Each row of a before or after table is a point. The points were changed in one or more steps. Then noise was added and the rows were shuffled. The steps act on columns, c1 being the first. Write out the steps. A step turns or swaps two columns, mirrors them in a line or flattens them onto one, adds a multiple of one to another, or multiplies or shifts one. Angles are multiples of 10 degrees, from the lower column toward the higher: turns from -170 to 170, lines from 10 to 170 but not 90. Use the fewest steps. Two steps may share a column if one is a turn and the other turns, adds or multiplies; they go together, in the order done. Otherwise the lowest column goes first.
In the rows, zero is written as 128.

Before (11 x 3):
[[138 105 116]
 [119 120 138]
 [159  87  78]
 [ 97 108 138]
 [114 106  94]
 [ 95  88 111]
 [148 168  78]
 [107  97 128]
 [165 165  79]
 [131  83 147]
 [162 137 151]]
After (11 x 3):
[[130 110 129]
 [167 141 128]
 [115  91 128]
 [115  92 118]
 [111 147  63]
 [ 92 121 104]
 [127 125  98]
 [ 93  91 107]
 [114 199 118]
 [145  91 101]
 [106 194 127]]
Steps: turn c1 and c3 by -50 degrees; turn c2 and c3 by 50 degrees

Before (8 x 8):
[[140 143 164 134 109 120 129  90]
 [ 68  80 127  78 154  91 137 156]
 [103 150 125 149 136 106 100  90]
 [161 160 130 135 149  98 123  76]
 [110 193 134 135 138  97 157  84]
 [115 101 111 188 157 137 129 138]
 [ 92  86  74  93 116  99 125 172]
 [119 156 147 164 151  96 117 142]]
After (8 x 8):
[[ 48  73 110 119 147 154 154 144]
 [145 143 169 132 135 133 136  89]
 [105 193 127 140 139 167 140  65]
 [ 82  83  94 122  83 139 154 167]
 [172 162 118 134 144 138 157  71]
 [118 162 130 134 159 134 161 139]
 [111 113  96 126 140 126 119 141]
 [ 94 151 120 132 134 116 162  97]]
Steps: multiply c1 by 1.3; flatten c2 and c4 onto the line at 10 degrees; turn c3 and c5 by 40 degrees; turn c6 and c7 by -120 degrees; add -0.5 times c6 to c8

Before (8 x 12):
[[148 136  91  82 133  77 186  44 152 206 134 120]
 [113  94 104 150 132 129 126 133 158 146 164 158]
 [126  90 127 151 111 102 110 148 167 122 143 103]
 [104 129 150 160 112 132 132 160 111 141 155 139]
 [118 183  33 167 138 165 107 123 128 134 150  83]
 [121 128 146 186 143 126  72 173 113  99 144 148]
 [113  79 108 119 155 144 157 142 136 127 127 142]
 [ 85 110 109 122 123 122 106 147 128 137 132 148]]
After (8 x 12):
[[114  97 146 123 119 138 111 124 111 115 138 147]
 [147 168 215 168 141  79 109 126 133 126 174  97]
 [178 178 160  88 136 171 188  34 201 133 148 108]
 [156  79 139 137 111 145 110 123  95 154 115  96]
 [153  84 125 194 143 140  71 169  93 121 102 146]
 [143 100 145 132 155 120 157 128 112 130 142 145]
 [142  92 170 152 131 136 127 100 111 144 112 156]
 [134 132 131 152 112 125 129 132 102 100  93 142]]
Steps: shift c1 by 30; add 0.7 times c7 to c2; turn c3 and c11 by -140 degrees; add 0.5 times c5 to c4; mirror c6 and c12 in the line at 80 degrees; turn c8 and c9 by -110 degrees; turn c8 and c10 by 120 degrees

Before (8 x 20):
[[135  97 125  97 183 137 172 149 112 144  88 165  96 153 152  91 121 157
  113 160]
 [141  75 150 135 172 121 115  88 154 162 120 136  80 114 167 157 161 133
  150 139]
 [133 147 128 119 137 196 167 144 194 170  47 158 107 125 104 111 127  72
  175 136]
 [130  49 151 119 148 111 162 163  94 125 117 133 163  80 136 116  81  81
  119 104]
 [139 101 126 161 119  70 168 198 120  98 116 149 154 148 128 138 129 134
  156 117]
 [163 111 161 154  79 146 106  88  84 119 108 126 165 132 115 142 128 146
  143 138]
 [125 118 174 110 130  71 151 122  92 130 176 125 146 122 122 122 110 152
  100 118]
 [132 116 136 129 104 116 144 139 107  81  97 115 141 145 119 107 154 134
  135  99]]
After (8 x 20):
[[133  49 151 121 102 112  84 118 117 129 114 129 166 183 133 116  82  81
  119 102]
 [124 118 176 110  86  72  86 145 123 126 165 126 134 139  95 125 108 152
  102 116]
 [110 147 127 116 174 194 164 102  66 167  75  91 128 126 190 112 127  70
  174 136]
 [122  79 152 136 200 121 153 119 127 159  96 144  66 122 112 158 162 132
  146 140]
 [154 117 137 130  79 116 100 136 124  91 119 132 147 115 162 106 152 132
  133  99]
 [126  97 127  99 148 136  90 100 100 148  70 114 131  93 131  92 124 161
  115 161]
 [152  99 125 159  94  66 101 103  97 109 110 112 199 117 131 139 131 130
  155 117]
 [161 110 161 155  53 147 105 182 170 138 125 120 123 137 150 143 128 147
  146 139]]
Steps: turn c1 and c10 by 30 degrees; turn c7 and c9 by -120 degrees; add 1 times c7 to c5; turn c13 and c14 by 160 degrees; turn c8 and c13 by 130 degrees; turn c12 and c15 by -140 degrees; turn c11 and c15 by -50 degrees

Before (8 x 48):
[[166 154 152 136 111 101 131 173 154  81 117  97  82  90  92 147 156 152
  162 140 101 103 126 147 164 120 156 161 104 139 102  82 164 155  89 138
   72 108 109 148 132 114 157 179  77 108 168 101]
 [142 179 115 152 129 135 137 157 112  72 161 121 120  84  89 140 144 174
  142 160 115 110  93 128 112 100 166 168 101 137 121 109 180 135 114 164
  109 111 110 182 137 103 157 158  64 128 155 126]
 [ 96 119 164 156 104 151  90 134 113 109 177 186  79 128 166 101 146  71
   95  95 121 158 149 120 134 157 141  96 131  96 124 147 132 181 162 123
  161 115 130 163 106 150 114 112 131 137 159 137]
 [101 152  91 168 136 141 137 168 109  80 128 125 156  96  79 124 152 138
  140 128 150 120 139 104 100 144 153 168 133 125  77 121 192 110 126 121
   99 155  79 171 112  94 171 151 131 112 108 135]
 [ 88 105 180 103  88  84  87 108 162 139 116 152 112 110 159 149 132  91
  136 158 120 149 102 158 165  79 103 121  75 170 111  86 117 165  91  96
  100  99 155 131 138 138 121  86 108  85 171  78]
 [131 153 156 161 147 139 115 147  97 101 157 140 137 115 121 122 140 113
  102 161 177 130 157 105 134 132 144 129 174 127  79 136 180 124 148 128
  128 144 118 171  98 138 130 135 120 130 115 142]
 [ 78 158  93 115 154  83 129 109 187 179 111 166 150 145 163 148  76 114
  104 155 140 188 114 164 208 101  96 109  87 159 148 117 106 135  70  76
  157 146 175  96 152 154 108  84 153 106 112 118]
 [ 81 113 161 211 115 123  86 136 102 133 186 150 109 134 154 106 145  90
  113 118 124 147 163 104 104 156 168  82 142 102 118 125 133 140 161 145
  150 125 151 165 110 150 110 124 138 163 161 138]]
After (8 x 48):
[[107 153  89 170 171 115 125 170 106  81 128 128 236  94  81 121 151 135
  137 125 154 121 138 105  99 142 157 164 131 127  78 119 192 108 125 175
   93 158  80 169 115  93 129 152 128 150 110 118]
 [ 67 155  94 113 117 155 123 108 187 180 107 168 119 147 165 150  77 116
  104 159 139 185 115 163 207 101 104 108  87 156 145 115 104 138  69 123
  158 150 176  94 153 154  99  81 151 123 112 139]
 [ 88 116 163 210 107 101 172 140 101 131 184 148 122 136 156 104 148  92
  111 120 121 148 162 105 103 158 172  86 143 104 116 125 133 140 161 191
  149 127 152 165 108 147 140 124 133  93 164 133]
 [103 116 163 155 113  94 164 136 119 109 178 187  82 127 164  98 146  69
   93  98 122 159 147 119 134 160 140  92 128  98 122 146 137 178 162 171
  162 116 125 165 104 151 148 113 132 132 159 133]
 [ 72 105 179 104 116 171 148 110 163 138 111 154 134 108 162 149 134  88
  131 152 118 149 102 157 165  78 101 119  73 167 113  88 119 166  91 148
  102  98 151 130 133 137 164  87 108 144 173 186]
 [135 152 160 163 132 123 140 146  98 102 157 143 206 112 120 123 142 113
  104 165 182 128 156 105 135 133 143 127 175 124  80 138 181 124 143 180
  128 142 114 170 102 142 107 135 121 131 119 120]
 [154 157 147 138 153 177 116 171 153  77 119 100 118  92  93 143 157 153
  161 140 100 104 132 147 165 122 153 160 102 138 100  81 163 158  85 188
   72 106 105 150 131 115 149 184  77 134 168 150]
 [143 178 115 152 158 128 116 155 112  72 163 120 129  83  90 141 146 177
  141 160 117 108  90 124 110  98 171 168 102 139 123 108 178 135 114 216
  110 109 110 183 136 107 132 158  64 132 152 124]]
Steps: turn c6 and c46 by 150 degrees; turn c1 and c6 by 20 degrees; turn c5 and c43 by -80 degrees; turn c7 and c48 by -160 degrees; add -1.5 times c31 to c13; shift c36 by 50
